Every row gives one point. Each copy is the shape, with its points in the same order, turned, moved and blurred by noise. Is it also mirrored, or only turned?

Shape (7 x 2)
[[-16   0]
 [  2  20]
 [ 13 -14]
 [-21 -56]
 [ -9   1]
 [ -8   5]
 [-21   9]]
Copy 1 (7 x 2)
[[ -6 -21]
 [-18   2]
 [ 17   6]
 [ 50 -43]
 [ -4 -15]
 [ -5  -9]
 [-13 -23]]
Copy 1 is: only turned
Copy 2 (7 x 2)
[[  8  -7]
 [ -2  21]
 [-23  -8]
 [ -7 -60]
 [  1  -1]
 [  1   3]
 [ 14   1]]
Copy 2 is: mirrored
Copy 3 (7 x 2)
[[ 14 -13]
 [ 14  11]
 [-18  -3]
 [-26 -55]
 [  8  -9]
 [ 10  -5]
 [ 23 -12]]
Copy 3 is: mirrored
Copy 4 (7 x 2)
[[ -3 -27]
 [ 15   3]
 [-18   3]
 [-57 -39]
 [ -1 -20]
 [  3 -17]
 [  7 -20]]
Copy 4 is: mirrored

Shape (9 x 3)
[[-18  -3 -14]
 [ -6  -9 -17]
 [-18 -12  12]
 [ -9  -3 -22]
 [  0   8  17]
 [ 50  49 -12]
 [ 33 -13  -4]
 [-11 -13  -2]
 [-13 -13  11]]
Copy 1 (9 x 3)
[[-11   4  15]
 [ -4   8   4]
 [  9  -6  29]
 [-10   8   3]
 [ 10 -28  10]
 [ -4 -43 -57]
 [ 30  -2 -20]
 [  7   2  17]
 [ 11  -7  25]]
Copy 1 is: mirrored
Copy 2 (9 x 3)
[[ 13 -10  -1]
 [  7 -16   9]
 [ -3 -14 -19]
 [ 16 -10  11]
 [-12  10 -11]
 [-17  49  47]
 [-27 -12  26]
 [ -4 -17  -7]
 [ -9 -14 -19]]
Copy 2 is: only turned
Copy 3 (9 x 3)
[[ -8   5  -4]
 [  5  -4  -6]
 [-20  -9  17]
 [  4   6 -10]
 [ -1   4  32]
 [ 60  43  29]
 [ 34 -15  18]
 [ -6  -9   6]
 [-14 -11  18]]
Copy 3 is: only turned

Shape (7 x 3)
[[  7 -21 -21]
 [  9 -19 -50]
 [-11  23 -11]
 [-43 -12  -6]
 [  7 -36  35]
 [ 20  -3  24]
 [ 20  -1 -41]]
Copy 1 (7 x 3)
[[-27 -12  -3]
 [-38 -39   6]
 [ 19 -15  15]
 [-12  12  41]
 [-22  43 -19]
 [  6  16 -25]
 [-17 -40  -8]]
Copy 1 is: mirrored
Copy 2 (7 x 3)
[[ 32  -7  14]
 [ 50 -27   2]
 [ -4  -9 -19]
 [ 21  28 -22]
 [  9  37  40]
 [-11   6  37]
 [ 25 -34   5]]
Copy 2 is: mirrored
Copy 3 (7 x 3)
[[-22 -26 -20]
 [-48 -25 -28]
 [-23   1  19]
 [ -7  25 -16]
 [ 35 -35 -17]
 [ 13 -36  10]
 [-47 -31  -7]]
Copy 3 is: mirrored
Copy 4 (7 x 3)
[[ -5  31  16]
 [  3  60  18]
 [ 22  15 -18]
 [-21  19 -33]
 [-25 -22  24]
 [  8 -18  21]
 [ 24  46  18]]
Copy 4 is: mirrored

Shape (9 x 4)
[[-27  36 -20  13]
 [-20  -4  11 -11]
 [ -3   4   5 -58]
 [-25   6  10  23]
 [-22  -7   4  27]
 [ 49  20 -26   1]
 [-21  16  10  23]
 [-20  31  21 -41]
 [ 20  -8 -18  27]]
Copy 1 (9 x 4)
[[-45   1 -17   6]
 [ -1  -8  -2  37]
 [  8  35  -2  58]
 [-19 -29  -1  12]
 [ -8 -31  -7   4]
 [  5  47  10 -26]
 [-27 -21   3  11]
 [-22  19  13  60]
 [  9  -1  -2 -24]]
Copy 1 is: mirrored
Copy 2 (9 x 4)
[[ 35  43  16  -9]
 [  1  17 -11   6]
 [  1  -1 -50 -23]
 [ -1  33  22  13]
 [  2  15  17  21]
 [ 20 -24  23 -51]
 [  0  35  20   5]
 [ -2  39 -41 -28]
 [ 13 -19  33  -2]]
Copy 2 is: only turned
Copy 3 (9 x 4)
[[ 45  30 -18 -11]
 [  2  -4 -14 -24]
 [-34  30   3 -32]
 [ 31 -13 -21 -13]
 [ 25 -20 -23  -2]
 [ 16  30  38  31]
 [ 36 -10 -11 -14]
 [ -4  24   8 -58]
 [ 24  -1   3  33]]
Copy 3 is: mirrored
Copy 4 (9 x 4)
[[-22  -5  46   1]
 [ 19  -1  19 -13]
 [ 31  46   9   7]
 [  1 -30  20 -11]
 [ -1 -27  17 -24]
 [-45  21 -28  12]
 [ -1 -28  25  -4]
 [ 34  21  30  27]
 [-27 -11 -15 -17]]
Copy 4 is: only turned

Shape (11 x 6)
[[-10 -15  21 -11 -37 -15]
 [ 18   6  24 -22  20   7]
 [  1  -5  -6   3  15 -35]
 [ -7   3  12  55 -41  -6]
 [-19  25   8 -21  20 -37]
 [-14   0   7 -13  -2 -23]
 [ 15 -13  -4 -21  12  -2]
 [  1 -15 -13  60 -13   4]
 [  7   5  22  -3  16 -16]
 [ 19  15  12 -17 -29  -3]
 [-12  -6  -8 -12   6   2]]
Copy 1 (11 x 6)
[[  1   5  38   9 -28 -11]
 [-16   3  14  13  -1  49]
 [-14   0   1 -29   5   5]
 [ 59 -19  17 -14 -19  -8]
 [-21  38  -6 -21 -10  17]
 [-14  14   9  -8 -14   1]
 [-26  -9   8  10  10  17]
 [ 43 -45  -7 -17   0  -5]
 [-10   6  13 -15  -8  33]
 [ 11  17  35  22   5  12]
 [-15  -5  -7  10  -5   5]]
Copy 1 is: mirrored
Copy 2 (11 x 6)
[[ 16  36  23  -6  11 -22]
 [ 27  20 -25 -17  18  25]
 [ -6 -11   1 -30  28  -3]
 [-13  -1  35  43  25  -5]
 [  3   3  18 -52  13  25]
 [  5   8  13 -28  12  -4]
 [ 12   9 -32 -22  12  -2]
 [-10 -28   3  42  21 -15]
 [ 17   5  -4 -23  31  16]
 [ -5  44  -3  -3  11   8]
 [ 15   0  -8 -18  -6   0]]
Copy 2 is: only turned
Copy 3 (11 x 6)
[[ 12 -53  24   6  -2   7]
 [ 31   3   1 -34   0  26]
 [  7   1   3  15  25  -6]
 [ 16 -36   0  28 -32 -44]
 [ -8 -18 -20 -18  39  -1]
 [  2 -22   5  -7  22   3]
 [  6   7  14  -4   7  23]
 [ 17   5  13  36 -31 -46]
 [ 26  -4  -3 -16  14   0]
 [ 12 -33 -10   4 -17  26]
 [ -7  -1  17 -12   4   5]]
Copy 3 is: only turned
Copy 4 (11 x 6)
[[-36 -22   6 -18 -41  -4]
 [ -6 -17  25  -6  18  13]
 [ -1 -11   4  36 -14  -1]
 [-40  45  17  -3 -54 -25]
 [ 21 -27  31  25 -24   1]
 [ -4 -20  10   8 -24  -7]
 [ -8 -17  -6   4   7   9]
 [-29  47 -16   9 -18 -31]
 [-14 -11  27  16  -3  -4]
 [-17  -1  11 -16 -29  29]
 [  4 -10   0  -5  -9 -10]]
Copy 4 is: only turned

Shape (12 x 8)
[[-10   0 -29  49 -20  26  18  -9]
 [  7 -22 -16   7 -12  -8  -3 -38]
 [-26 -15 -43   0  -4   9 -15 -14]
 [-21  -7 -16  -6  21 -13  -2   1]
 [ 11   6   1  41 -21  11  38  44]
 [ 27  15   3   3  24  35  20  15]
 [-15 -31 -19  15  -5  -6 -10  10]
 [ 11  28  24  31  19  15  37  28]
 [-15  10 -32 -21  -2 -19 -10 -25]
 [  0  15  30  25 -23  32  13  16]
 [ 45  47   6  -1  19   7 -24   5]
 [ 37  34   6  -5   4  35  35  31]]
Copy 1 (12 x 8)
[[-17 -24 -13  27 -60  16   9  12]
 [-12 -18  36  -7 -22  23   2   3]
 [ -2  -4   9 -18 -35   5  31 -21]
 [ -5  16  13  -5  -8 -17  23   2]
 [-37 -31 -30  52 -18 -24  -3  22]
 [ 18 -10  -6  33 -10 -33 -30   1]
 [-37   1  11   3 -17 -11  21 -12]
 [ -7   6 -19  57 -10 -34 -20  35]
 [ 13  -8  19 -29  -4   1  30  11]
 [-10  -9 -25  56   1  18  -9   9]
 [ 18   2 -22 -11  13 -15 -46  27]
 [ 20 -28 -22  42   5 -39 -33  16]]
Copy 1 is: only turned
Copy 2 (12 x 8)
[[ 43  13  10  18  19 -24 -26   7]
 [ 23  19 -23 -21 -15  -4 -13  33]
 [ 22  25  -2  -9 -12 -28  22   5]
 [-11  -7   1 -22 -11 -29  16  13]
 [ 13 -38  21  35   1  -9 -41  -8]
 [-10 -25 -22  -9  17 -11 -31 -33]
 [  3   1  -4  13 -19 -27  10  24]
 [-18 -41  13   2  30 -13 -46 -12]
 [ 15  13   2 -45 -21  -4  20  12]
 [-15   4  17  23  14   8 -46  -9]
 [-14 -31 -21 -26  32  38   1 -18]
 [ -6 -38  -6  -6  11   9 -43 -50]]
Copy 2 is: only turned
Copy 3 (12 x 8)
[[ -3 -31   6  -9 -13 -14  29 -47]
 [-14  16   1 -38 -20  16   8 -12]
 [  0 -15  11 -16 -40  17 -17 -20]
 [ -5   9  16  11 -14  13 -32  -2]
 [ 14  -7   3  19  21 -45  35 -21]
 [ -9 -11 -38  27  12  -9   9  -1]
 [ -3   0  27 -11 -27 -18  -8  -3]
 [-13  -4 -11  38  43 -19  22 -13]
 [ 12  11  -3 -19 -11  32 -31 -21]
 [ -6 -29   3   7  34 -12  36   6]
 [-16  -6 -53  -6  41  -4 -29  -1]
 [ 17 -10 -50  36  33 -17  17   2]]
Copy 3 is: only turned

Shape (13 x 9)
[[ 25   2   8  14   3  -7 -12   1 -22]
 [  9 -31   2 -18  -5  -9  10  23  36]
 [  5  15   2  15  -7 -17 -17  -8   2]
 [ -1   0   2   8  19  -4  27 -14  -9]
 [ 30 -17 -39  -9 -16 -37  -9  29  22]
 [-15   4   1   6  22 -10  30  20  -6]
 [ -8 -18 -12  29  41   3  15  -7 -34]
 [ 12  21 -10  -5   3  11 -11  -3   3]
 [ 17   3   8  -4  34 -10  28  -6  -8]
 [ 14  18  -7  11   0  10 -15   8 -25]
 [  4 -25 -23 -45 -18 -37 -27  18  18]
 [ 11  23   4   4  16  -9 -49  10  -9]
 [-10  -5   8   3  13  -5  34  10 -27]]
Copy 1 (13 x 9)
[[ -7 -25   0  -8  -6  24 -12  -3 -15]
 [  1  28 -21  19  23  39  35  -3  -6]
 [  3 -13   3   7  13   4 -16  14 -27]
 [-22   6  -5  -2 -16  -4   7  -2  -1]
 [  3  -3 -19  27  29  45  15  45   8]
 [-15  18 -10  24 -12   8   0 -13  11]
 [-60  -8   3  -1 -10   3 -10 -17  11]
 [ 10  -8 -20 -12  18   4 -12   3   2]
 [-20  18 -11 -13 -29  14   1  -2  -1]
 [ -1 -32  -9  -6   6  13 -19  -5   5]
 [ -7  -3 -56  30  42  34  18  40 -12]
 [ -1 -14 -18  -7  23  25 -41  -5 -23]
 [-23   1 -17  19 -29  -2   5 -18   4]]
Copy 1 is: mirrored
Copy 2 (13 x 9)
[[-17   4 -19  -5   0  13  -3  27 -19]
 [-16  26  31  20  -3 -38   0  -5 -15]
 [  4  18  -9  -1  20  16   4   5  -8]
 [ -5  -4  14   0  -7  -1  -4  32  25]
 [-45  27  32  26   8  18   4 -19 -30]
 [  3  -2  33 -16 -25   3 -12  16   8]
 [ -8   9  -3  -6 -44  24  -5  41  25]
 [-13   3  -8 -14  16   0   1 -10  10]
 [-21 -10  15  -5   0  -3 -13  38  20]
 [-15  -3 -25 -15  -5  20   7   0  -4]
 [-25  33  12  44   5  -6 -25 -35 -22]
 [-11  25 -30 -23  15  19 -27  -2 -14]
 [  0 -21  17  -4 -30   2  -8  24  10]]
Copy 2 is: only turned

Shape (12 x 9)
[[-13  22  26 -16 -16 -13 -31  25  10]
 [ 10   4 -13  24  23  21   1 -18  19]
 [  8  -5 -34 -28 -22  -9  22  25  -7]
 [-43  32  -2  12   2 -28  29  24 -18]
 [-19  22  13  36  26   5  -7  -5 -39]
 [ -2 -13 -29 -34  30 -25   1   7  -9]
 [ -6  10 -33 -18  -8 -17 -15  -3  -7]
 [-10 -18   5  17  11 -27 -34  23   8]
 [ 17   3  -5  30  23  40   1  10  -3]
 [ 13   0  19 -17   3   5 -11 -30  24]
 [-29 -12  23  35   3   4  -4  23 -42]
 [-33  12 -12  14  32  36  18 -21  -8]]
Copy 1 (12 x 9)
[[  5  31  22 -26  -9 -17  24 -10  19]
 [ -1   2  -7  20  -5  32 -30  17   2]
 [ 16 -12 -29 -28  20 -27  -2 -27  -4]
 [  0  37  10  12  43 -49   0   7 -17]
 [ -8   3  26  43   5 -13  23  32 -12]
 [ 11  -3 -12 -13  37  19  17 -23 -35]
 [ -6   6 -17  -3   7   4  20 -29   5]
 [ 14  41  -4 -11 -10  13  31  15 -18]
 [ 23 -10   3  17 -10  13 -19  37   5]
 [-27   9  17 -18 -21  29 -10  -7   4]
 [ -2  10   4  11  -3 -31  28  51 -25]
 [-26  -5   3  29  32  17 -10  37   9]]
Copy 1 is: only turned
Copy 2 (12 x 9)
[[-20  19  -1 -15 -33 -17  23  18  22]
 [ 19  20   0   4  32  33   8  -2  12]
 [  7 -32  16  26 -28  -2  -9 -19   0]
 [-45   9 -20  15   5 -27   3 -36 -12]
 [ -5  40 -43 -10   7   8  11 -27 -27]
 [ 32   0   2  37 -16 -24  38 -30   7]
 [ 21  -2  10  -5 -13 -21   4 -29   7]
 [  0  19  16 -12   0  -3  55   5 -12]
 [  6  21 -15  10  11  59   1 -11   0]
 [ 30  14   0  -2  14  -5   7  28  23]
 [-17  32 -34  -7 -22   7  18 -13 -49]
 [  7  48 -13  24  22  13 -28 -22 -11]]
Copy 2 is: only turned
Copy 3 (12 x 9)
[[-12   4 -51 -18  11  -6 -19   6  -2]
 [ 25  15  23  18  -8   0  -5   0 -25]
 [-25   6   4 -15  21 -25  46   1   3]
 [-14  -8  -4 -46  -3  31  18  43 -12]
 [ 42  -5  -5 -30 -25  37   1   9  -5]
 [ -8 -17  13 -37  12 -23  22 -25 -28]
 [-10  -7  -1 -22 -15 -33  12   0  -3]
 [-20 -13 -16  -7  -6  18 -17 -31  -8]
 [ 35  36  10  12  -3  21  11 -11 -15]
 [ 24 -11  -6  15  22 -29 -24   4 -16]
 [ 18  -3  -8 -28  -2  54   2  -7  26]
 [ 39  22  41 -28  -4  10  -8  23 -13]]
Copy 3 is: only turned
Copy 4 (12 x 9)
[[ 39  -7   4 -18 -26 -22 -15  14 -10]
 [-39   0 -22  13 -33  -8   5   9  28]
 [  5  15  -2 -27  35  20  -1  -6   3]
 [ 13  36  24  31  15 -22  14   1 -20]
 [-17  -7 -13  36  -7 -46  18  18 -23]
 [  3 -12   4 -13  31   9  19  35  23]
 [  6 -16   2  -6  24  -8 -20   9  17]
 [  0  -7   5 -12 -14 -13 -12  60 -12]
 [-39  15 -48  11 -18 -14  14  14  10]
 [-10 -33   2 -14 -38   1   9   0  24]
 [-20  14  -5   4   1 -49  17  25 -45]
 [-34   6  -6  19   3 -48  33  -3  27]]
Copy 4 is: mirrored

Shape (15 x 11)
[[ -5  -6  20  20 -12  19  13  14   2 -17  21]
 [-21   6  46   9  28  22 -22  13  14   6  32]
 [-32  21  -5  28  21  30  13  18   2   8   7]
 [ 33  -1   6  15 -16  15   3  53 -15  24   7]
 [ -3  18  10 -15 -37   4   0 -30  -8   3 -14]
 [ 17   6  -4  -9   5 -14  -2 -42 -11 -18 -11]
 [-12   5   0  15 -16 -15  -9 -32  11   9 -29]
 [ -8  -4 -21  16 -14  -2  21  57 -13   3 -19]
 [ 11  12 -21 -21 -11  10  24  39  -1   5   1]
 [ -6  -7  -1 -25 -13 -28   2 -30  11  -4 -18]
 [ 14  11  12  -5 -18  -2  10 -42  31 -10 -27]
 [  3   6  12   1 -11 -14  33 -29  10  22 -21]
 [ 15  22 -32  18 -11  -8 -13  58  38  21  10]
 [ -2  15  -7 -10   5   0   0   7  17  -8 -46]
 [-15  39  32  20   9  -6   5  19   7  -6  11]]
Copy 1 (15 x 11)
[[ -3  -5  16 -29  -3  17   4  19  -1  12  26]
 [ 36  -7  22  -7  13  -4  14  60   4  19  38]
 [ 24 -36  33 -18 -17 -15   6  16  -3 -15  29]
 [-27  -4  21  14 -40  -2 -24  20  17  27  29]
 [-10  -7 -31 -11   7 -20  -9  13 -32   6 -11]
 [-15  14  -6  -9  39 -31  -3   3  -4 -13 -15]
 [ 15 -10 -12 -16   7 -30   2   2  -4  11 -34]
 [-18 -36  36 -17 -34  -1 -43   6  12   6  -1]
 [-21 -23   3  -2 -21  -1 -44  21  11 -18  18]
 [  4  -3 -22  -9  30  -9 -23  14  -1  -6 -37]
 [  5  -4 -46 -23  27 -23  -3  -6   8   5  -9]
 [  5 -23 -24  11  15  -5  -2 -14   1   2 -15]
 [-11 -24   7 -12 -55 -21 -17  44  57  -3   3]
 [  9 -26  -5 -22  11 -40 -41   7  14   1  -3]
 [ -5 -45  14 -16  12 -15  16  40   9  13  22]]
Copy 1 is: only turned
Copy 2 (15 x 11)
[[ -8 -21   3   7  23  13  -5  -3   2  19  31]
 [  4 -12  -2   5  -2  31 -13 -20 -44  -3  54]
 [-14 -21  31  25   4  20  18  -9 -12 -26  24]
 [-18 -19 -17   7  33  47  18 -30   0  19 -18]
 [-18  -6   7 -47   3  -9 -13  17  -5   0  -9]
 [ -4   8 -14  -8   1 -26 -36  15  -1 -22 -13]
 [ -5   7  16 -11  -8 -25  -6  17 -27   5 -17]
 [  4 -29  19  17   7  18  31 -25  24  12 -25]
 [ -3  -2   8  -6   8  39   7 -20  34  -6 -13]
 [ 15  18  -4 -23 -21 -20 -18  19   3   1 -13]
 [-10  20  15 -15  -1  -7 -40  38 -10   8 -13]
 [-26   8  -3  -5 -22   0  -5  37  -3   7 -14]
 [ -9  33  30  16  16  34  18 -54   1  17 -17]
 [ 15  -4  29  -3 -10  14 -20   3  -4 -10 -31]
 [-25 -20  17  13 -17  15 -21 -27 -15   6  25]]
Copy 2 is: mirrored

Shape (17 x 12)
[[  0   3  -5   1  10   9  -8 -16  10  -3  -4   8]
 [  4  15   0   9  -2   1   5   5   5   2 -13 -17]
 [ -8  -2  10  27   6   1   7  -8   7  -4 -12   4]
 [ -8  -7   3 -10  27   7   5 -12  11 -27   2 -12]
 [ 11   7   9  -2   0  -4 -10   0  12   0  -4  -4]
 [  8  13   9  -5   4  -3  -3 -16 -31  -1   3 -14]
 [ -5  -7   8  -1   3   2   7  -4   1  -4  -3   5]
 [  8  -5  -1   0   6   7   7 -15  11  -8  -1   9]
 [-12  14  -6  -5   1  -3   1 -11  12 -10   5   5]
 [ 20  14   1 -10  -1  -4  11 -13   9   4  -2 -10]
 [ 13   2  11   8  -3  -6   4  -9  13  -3   6 -19]
 [ -7  12   7  -9   9   3 -11  -4  -6 -45   0  -1]
 [ -7  -4 -18   4  -2  -2   0   2   2   5   0 -14]
 [ -6  -6  10  -8  -1  23   5  60   7   3   5  -9]
 [-10  -3   8 -10  27   2  -2   4  -3  -2   6   1]
 [ -8  -9   8 -12  -5   8   0 -14   9  -1 -14   6]
 [ -3  -7  -3  -9   9  -6   1  13  -5   1  -9   8]]
Copy 1 (17 x 12)
[[  4   4   8   2 -11   1   5   0   2 -20   4   9]
 [  8   1  12  24  12 -13  -9  -1  -3  -8   2  -7]
 [ -9   8  -8  21   3  -8   0  10  -6 -15  -9  17]
 [-13   7  16  12 -11   5  13 -30  -2  -2  -2  16]
 [  7   1  21  11   3   4   7   7  -2 -14  -9  -8]
 [ 10  33  12   2  -1   7 -16  -2   3   8   0  -9]
 [ -8   5   5   1   0  -3   1   1   2  -5 -14   7]
 [  0   5  10   1  -1  -4  13   2   4  -9   0  17]
 [  2   8   2   6  -5 -11  16 -10   8 -16  -1  -6]
 [ 22  10  25   6  12  -8   7  -4   1  -3  -2   0]
 [  3  15  19  17  23   3  10   1  -8 -10  -6   1]
 [-14  15   6  22 -21  15  14 -12  21   5   1  -6]
 [  1  -4  -3   1  14  -4  -4 -11  -8 -14   6  -8]
 [-40 -33  25   7   4 -16 -10   3 -13   7  -5 -28]
 [-11   5   9  -1 -19  -1   1 -10 -16  -1 -12  -3]
 [ -2  -1  12  -3  -1  -3  -2  -2  17 -19 -16  12]
 [ -1 -10   0  -1  -8   0  -4  -1  -4   3 -12  -4]]
Copy 1 is: mirrored
Copy 2 (17 x 12)
[[ -1 -10  -9  -8  -3  -7  -3   1  -9  -5 -17   7]
 [-10   3   1  -1  -3 -12  -2  11  14  14  -6  -7]
 [ -3   6   7  -7   0 -19  14  23  -1   0 -13   9]
 [  3  21 -22  -4 -15   0   3   2 -24   5 -17  -1]
 [-11  -4  10  -2 -14  -5  -4   3  -3   1  -3   1]
 [-11  21   7  -2  19   8 -25   3  -3  -7  -1  -3]
 [  7   3   1  -7  -1  -8   2  13 -16  -2   1  -2]
 [  9  -2  -7 -12  -9  -5  -4  13 -10  -5  -7  10]
 [ -7 -11 -12  -5  -1  -1  -8  15 -17  14 -10   7]
 [ -7  -1  -1 -15 -10  -5 -27  13   2   6   0  -9]
 [-16  10   7  -9 -18   1  -4  20   3   1  -4  -8]
 [ -2  18 -12  22  -5  11  -7  -3 -19   9 -11  24]
 [  1  -8   0  -6   4   8   7  10   6   9 -15 -13]
 [  2  -5  -9  14 -14  -2  35 -15   9  12  37 -21]
 [  0  10  -3 -11   4  -2   9 -12 -22   6  -2  -4]
 [ 11  -9  -1   5  -7 -13  -7  12 -19  -8  -9  -9]
 [ 16  -1   7  -4   2  -4   5  -7 -11  10   2  -4]]
Copy 2 is: only turned
Copy 3 (17 x 12)
[[ 23  -2  12   5   1   6   2  11  -9  -7   0   1]
 [  2  -2 -14 -14  -8  -3  -1   1  11  -7  -3  10]
 [  7   8   3   6 -18  -3 -14  -6  -6 -12   6   6]
 [  8 -18  10  -6  17  14 -18   2 -19 -14   6  -5]
 [ 15  -5  -9  -7  -8   8   8  -1  -1   2  -7  -9]
 [-17  -1  15 -17   5 -10  18  -5 -10   8  -9   2]
 [  6   4   0   9   6   6   0  -9  -8  -5   0  -3]
 [ 18  -1   4   6   2  12  -7   1 -11   1  -9   5]
 [ 13   0   3   0   5   5   1  13   1 -25 -13  -6]
 [ 15  -4 -13 -18   4   0   7   2  -5   5 -21   6]
 [ 17  -8  -4 -16  -8   0 -11 -12  -1   2 -15  -4]
 [-12 -14  22 -11   0  30   0   8  -8 -22  -2  -9]
 [  4   3  -3   1  11  -8 -11   6  17   1   0  -5]
 [ -9 -35 -29  31   4  17   7 -22  33  -4  10  -3]
 [  1 -18   2  11   8  -5   3  -1 -14  -6   8 -11]
 [ 18  13  -1   3  13  15   5  -4 -11  -8   8  -1]
 [ -6   0 -10  16   6   6   4   6  -4   3   6  -8]]
Copy 3 is: only turned
